Each row is a point. The last column is the point's height on a tilted bowl or saddle (a function of degree 2), plus a little noise. Along how many of its main directions does it bend up, bend down or stay straight?
In the rows, zero is written as 128.

Points (9 x 3)
0: 166 104 115
1: 127 151  98
2:  98 144 108
3: 149 121 108
4: 169  72 101
5: 149 145 102
6: 164 151 104
7: 168 152 105
8: 148 191  59
Directions: 1 up, 1 down, 0 straight

Points (17 x 4)
0: 219 165  91  19
1: 177  84 113 119
2: 129 134 124 116
3: 163 120  94 107
4: 142 120 175 111
5: 110 109 209 105
6: 103 126 135 118
7: 126 137 140 115
8: 154 129  93 109
9: 148 100 145 118
10: 166 164 158  86
11:  84 101  89 120
12: 112  72 197 111
13: 120 141 128 118
14: 129 116 110 120
15: 145 131 116 112
16: 145 160 161 102
Directions: 1 up, 1 down, 1 straight

Points (24 x 5)
0: 144 148 114 191  88
1: 173 136 119 147 111
2:  88 120 144 114 139
3: 130 140  90 144 106
4: 127 126 156  88 160
5: 113 203 145 103 172
6: 128 109 128 109 128
7: 132 116 140 136 126
8: 172 157 110 154  85
9: 196  85 152 136 211
10: 128  67 142 150 134
11:  90 135 158 140 153
12: 115 188 110 126 127
13:  82 117 104  85 139
14: 109 124 171 109 157
15:  96 164 139 157 145
16: 177 116 107 133 133
17: 171 110 151 151 151
18: 171 119 111 182 109
19: 165 165 182 156 149
20: 152 185 162 153 117
21: 163 143  47  66 182
22: 164 107 167 138 168
23:  67 145 144 109 175
Directions: 3 up, 1 down, 0 straight

Points (38 x 7)
0: 132 115 184 114 131 163 148
1: 119 133  92 148 125 162 140
2: 164 114 144 119 163 122 131
3: 183  85 114 109 136 171 178
4:  77 106  74 126 119 101 156
5: 135 144 129  74  67 120 173
6:  83 115 127 149  93 174 123
7: 105 124 143 139 131 149 147
8: 101 116 112 148 120 117 149
9: 141 125 137 149 155 133 143
10: 104  58 159 159 181 131 192
11: 120 135 152  75 114 160 164
12: 151 161 155 105 172 148 110
13: 142 110  51 127 134 135 165
14: 146  59 151  74  57 108 153
15: 141 122  92 154  76 150 126
16: 127 138 109 158 121 137 148
17: 165 141 165 224 141 181 200
18: 157 111 171  77  79 122 181
19: 185 154 133  55 160 166 140
20: 154 189  97 132 113 104 163
21: 133 154 167  93 142 153 148
22:  89  82  89 176 142 151 189
23:  83 120 141 139 158 150 165
24: 107 130  35 140 116 147 148
25: 130 170  41  98 175 147 105
26: 105 136  90  76 164 153 136
27: 137 171 112 145 162 144 131
28: 123  85  90 147 151  71 173
29: 110  96 111 111 119 117 146
30: 144 125 145 112  73 113 151
31: 208  97 132 141  80 197 177
32: 168  98 107 131 170 139 153
33: 169 111 131 116 147 111 142
34: 176 100 158 132 142  85 150
35: 124 114 137 152 111 122 143
36:  93 121 155 122 118 121 157
37: 119 120  93 100 180 150 135
Directions: 3 up, 1 down, 2 straight

Points (43 x 7)
0: 127 168 150 146 131 128 112
1:  87  84 136  87  66 129 117
2: 121 115 133 114  92 113 134
3: 107 163  88 107 157 207  71
4:  46 117 189 146 158  99  67
5: 121  94  80 122  86 116 118
6: 136 132 162 126 154  82 105
7: 115 120 157 144  80 148 113
8: 148 107 198  90 113 179  72
9: 125 100 139 176  51 108 106
10: 159 134 159 125 118 165 105
11: 116 137  89 144 117 140 123
12: 160 134  83 141 115 124 122
13: 140 157 157  95  79 137 111
14:  86 111 174 154 128 170  88
15: 143 145 132 153 175  83 114
16: 169  99 136 110 208 120  94
17: 143 116 120  73 163 162  95
18: 118 114  86 122 129  95 121
19:  78 179 163 152 146 141  89
20: 101 125 152 118 109 122 128
21:  71  72  99 158 120  95  71
22:  71 171 131 116 138  98 114
23: 165  79 135 153  89  75 111
24:  92  98 121 129 119 123 122
25: 104  49 128  90 125 162  71
26: 177 111  85 123 107 164  93
27: 161 146  95 102 141 104 106
28: 111 136 189 147 122 117  98
29: 125 123 117 123 100 146 130
30: 129 146  40  95  91 110  98
31: 153 167 129 125 107  83 105
32: 105 126 103 131 100  98 129
33: 189 159 172 154  85 138  89
34:  90 100 194 165 120 130  76
35: 132 137 193 144 142 101  93
36:  83  56 147 137 149  73  53
37:  76 176 182 124 174 155  95
38: 104 138 144 113 113 102 127
39: 159 132 156 139 129 155 114
40: 177 146 135 143 120 181  88
41: 121 133  86  83 132 153 113
42:  67 101 110 117 178 132 121
Directions: 0 up, 4 down, 2 straight

Points (64 x 9)
0: 151  94 144 101 131  91 114  93 156
1: 129 182 128 137 174 163 147  87 163
2: 149 125  85 150 122 153  96 107 144
3: 147  84 117 143 115 147 133 196 142
4: 102  61 149 121  78 147 142 148 140
5: 120 152 110 124  89 143 117 195 124
6: 113 134 126 133 175 114  82 124 135
7: 116 144 134 110 175 139 137 143 139
8: 100 168 105  94 155  79 113 135 126
9: 101 144 145 180  95  82 153 121  98
10: 132 109 119 155 158 183 135 155 148
11: 165 162 123  87  81 114 135  56 188
12:  98  51 140 148 152 191 168 116 172
13: 155 134 148 146 119 114 140  93 134
14: 108 114  82 177  64 160 115 176 131
15:  87 163 153  62 139  92  83 139 133
16: 111 122 128 173  92 128 130 118 115
17: 124 129 159 109 102 165 102 173 140
18: 128 111 138 173 154 145 157 124 134
19: 109  83 114 145 199  70 105 149 162
20: 125 156 162 159 126 204 164  92 159
21: 110 125 167 143 152 114 187 152 123
22: 189 138 149 198  93 104 137 131 144
23: 174  73 202 129 135 118 101 134 171
24: 164 110 118  45 123 132 157 123 189
25: 109 119 127 151 155 152 154 165 139
26: 140 125 123 106  95 108  95 110 138
27: 162 145 141 135 103 134 113 146 121
28: 119 145 119 127 113  84 172 129 115
29: 170 154 189 147 148 116 126 133 131
30: 119 111 166 104 147 132 125  92 146
31: 147 123 145 173 139  57 108  87 143
32: 111 168 156 100 139  83 167  51 133
33: 148 146 176 148 138 129 114 138 123
34: 160 171  89 125 141 191  91 192 127
35: 127 182 145 130  96 128 143 201 125
36: 117 113 140 105 102  92 146 130 118
37: 105 105 163 128 114 135 155  98 122
38: 119  92  54 125 139 152 109 109 180
39: 153 154 169  57 130 211  71  82 236
40: 110 154 124 135 111 116  98 142 116
41: 116 122  99 132 170 179 170 124 172
42: 193 118  86  79 121  89 120 112 175
43: 149 125  77 124 148 133 142  93 168
44: 134 182 127 138 111  77  82 152 110
45: 136 137 104 175 134 144  99 100 139
46:  98  91 155 128 100  82 149 142 109
47: 184  80 167 116  94 188 112 129 172
48: 127 114  85  79  69  79 100 111 162
49: 133 121 139 136  92 163 104 148 128
50: 155 122  79 101 104 153  66 107 165
51: 158 202 100 122 194  74 104  64 180
52: 117 129  42 140 177 125 119  89 198
53:  93 167 164 128 140 136 110 158 123
54:  98 197 121 159 113 173 114 116 151
55: 156 124 139  96 138 148 136 119 151
56: 128 154 156 129 165 134 145  90 138
57:  84 138 133 135 194 210 153 117 191
58:  96 151 114 172 115  71 132 190 116
59:  89  78  86  88 144 149 112 158 183
60: 146 126 151  95  93 100 133 152 125
61: 106 101  37  80 131 133  84 182 186
62:  64 107  86 114 101 102 151 154 135
63: 124  97  91 115 169 127 126 148 159
Directions: 6 up, 1 down, 1 straight

Points (72 x 9)
0: 152 111 149 111 126 139 186 124 118
1: 200 118 120 126 158 120 100 138 128
2:  84 196 187 203 132 117 113 123  70
3: 120 104 132 115 114  98 136 137 114
4: 105 163 120 131 144 133 114 125 125
5: 163 117 146  58 115 169 166  82 150
6: 167 149  87 150  78 121 123 145 114
7: 131 113 123 152  82 143  96 124  71
8: 164 142 119 130 143  84 123 151 135
9:  96 118 103 112 141 174 123  83  98
10: 115 137 121 125 180 136 122 129 139
11: 118 116 146 148 132 123 116 104 105
12: 159 163 141 135 112  78 107 115 114
13: 118 140 124 175 110 155 172 223 150
14:  98 151 135 174 155 129 109 106 106
15: 120 103 173 156 145 114 172 200 125
16: 166 141 130 117 187 101 112 136 153
17: 128  94 107 105 101 149 155 109 112
18: 131  99 132 110 148 108 128  89 133
19: 110 135 166 186 116 152 125 133  82
20: 172 138  79 149 102 118 118  82 119
21: 154 103 153 195  83 177 121 123  37
22: 125 117 122 159 166 143  91  71  99
23: 146 170 125 155 191 190 165 146 140
24: 169 165 100 110  92 109 123  94 138
25: 154 154 164 107 104 184 133 120 128
26: 136 142  94  91 137 101 133 162 128
27: 166 150 149  88 166 163  91  69 182
28: 147  85 156 166 145  51 160 120 114
29: 140 195 133  57 206 105 143 121 156
30:  99 140 144  59  99 139 119 134 128
31:  63 135  71  98 113  66 249  96  94
32: 125  85 173 140 192 159 133 126 119
33: 121 126 111 142 133 116 102 154 115
34: 120 145 172 129  75 116 150 166  86
35:  38 166 158 153  92 115 134 106  56
36: 102 142 131 108  51 160  94 176  66
37: 168 139  68  62 130 169  89 120 134
38: 126  82 159 157 130 144 122 143  88
39: 149 130 114 149 151  96 156 136 151
40: 121 125 133 124 167 116 134 127 139
41:  95  91 155 149 194  82  86 106 115
42:  95 153 148 186 115 119 161 149 121
43: 144  77 125 166 106 199 122 139  59
44: 115 109 166 189 141  92 105  92  70
45: 125 125 122  93  85 123 123 152 105
46: 146 114 146  89 104 127 172 142 116
47: 115 116  77 193  78 129 125 159 105
48: 146 125 108 123 133 105 164 147 140
49: 140 145 157 126 153 137  96 102 133
50: 145  86 121 143  93 152 146 194  91
51: 129 101 122 138 172 138 120 122 129
52: 159 129 136 188 146 122 120 135 119
53: 132 122 123 167 136 177 140 120 106
54: 140 113 146 158 116 173  99 115  80
55: 152 121 124 110 159  60 152 172 133
56:  87 146 134 114 170 131  91 144 122
57: 175 128 119  90 147 152 111 144 134
58: 155  42 111 112 113 161 128 133  82
59: 123 181 139 105 101  92 125 103 125
60:  85 145 109 179  88 120 112 141  83
61: 114 113 133  89 116 130  88 114 119
62: 123 111 172 100 146 128 157 118 128
63: 140 101 155 159 129 153 183 142 109
64:  91 107 129 155 141 108  50 151  63
65:  81 154 119 114 110 174 123 168 100
66: 122 162 136 158 161 144  71 141 114
67: 173 168  83 120 132  98 164 164 151
68: 116  80 111  92 118 104  66 126  91
69: 136  98 152 157  82 137 160  96  75
70: 162 132 156 180 157 183  99  57  72
71: 161  93 109 139 107 113 133 161 108
Directions: 1 up, 4 down, 3 straight

Points (69 x 9)
0: 130 163 144  97 133 154 136 170 151
1:  98 103 116 130 138 104 135 128 132
2: 101  98  98  65  81 125 138 117 137
3: 145 143  77 159 124  50 118 139 141
4: 129 135 101 130 165  96 170  72 152
5: 116 133 132 117 212 117 102 107 133
6:  38 146 118 109 131 100 102  94 160
7: 176 177  69 126 123  77 184 189 175
8: 137 173 200 107  83  92 134  99 194
9: 127 189 102  98 130 167 192 123 166
10: 130 192 148  82 184 131 117 153 155
11: 138 123 179 164  85 152 112 144 169
12: 108 140 109 133 152 147 103 108 145
13:  64 101 151 128 138  76 148 136 143
14: 102 130 120 104  97 117  73 125 154
15: 144 164 154 123 140 114 144 153 149
16: 126 132 143 143 158 181 113 118 154
17: 153 117 178 129  70 148 161 117 162
18: 151 110 108 187 131 139 226 191 162
19: 120 121 129 169  81 119 140 112 156
20:  80 116 118 111 142 124 126 129 135
21:  93 117  97 132 171 144 100 103 145
22: 161 128 156 185 171 111 114 202 151
23: 136  96 123 132 145 160  85 134 144
24: 124 152 130  91 132 106  63 145 150
25:  94 134 133 123 100 166 156  99 148
26:  96 118 123 144  74 120 123 137 146
27:  40 126  91 116 190 117 132  77 172
28:  72 134 143 134  43 102 127 101 176
29:  74 100 121 164 129 112 174 104 150
30: 112 139 150 133  82 194  80 158 166
31: 123 160 106 104  70 114 145 108 163
32: 107 134 127  89 109  84 111 140 146
33: 143 157 152 141 142 161  91 139 157
34: 113 154 133 149 102  97 106 120 154
35: 116  91 183 119  90 123 184 109 152
36: 149  96 187 143 102  71  89 123 167
37: 108  79  97 128  60 131 113  43 177
38: 110  98 112 124 113  87 102 153 138
39: 125 118 126 162 117  86 158 147 141
40: 164 169  93 116 137 156 136 113 161
41:  94  95  88 142 116 201 104 101 151
42:  67 202 204 158 101 166  83 122 224
43: 135 138 110 118 111 125 116 139 143
44: 113  89 128 171 134 122 165  61 161
45: 174 135 163 139 163 142 141 105 157
46:  82 180 150  81 103  98 126 126 165
47:  88 124  79 102 105 147 101  46 179
48: 123  94 182 181 120 125 118 188 160
49:  62 208  99 171 155 116 152 128 177
50:  93 155 133 121 138  93 151 142 140
51:  95 169 140 155 123 126 195 168 159
52: 143  94 118 132  88 183 189 109 128
53: 141 167 154 177  94 180 115 130 186
54: 137  73 115 142 128 172 167 123 133
55: 106 195 127 138 123 172 125 152 167
56: 107 167  64 117 156 115 172 179 151
57: 173 112 132 163 102 177 171  62 178
58: 166  57 144 145  65 127 112 113 170
59: 172 103 119 119 116 154 194 105 149
60: 133 175 157 118 115 118 111 122 161
61: 144 107 140 120 107 149 143 121 141
62: 115 172 125 111 144 102 127 163 141
63: 156 144  91  74 129 145 149 167 150
64: 139 127 127 154 111  95 162 118 147
65: 125 117 137 148 137 134 141 110 141
66: 150 131  85 121 130 136  94 193 151
67:  85 171 140 109 131 119 120 147 148
68: 139 104 171 165 117  52 135 126 151
Directions: 7 up, 1 down, 0 straight
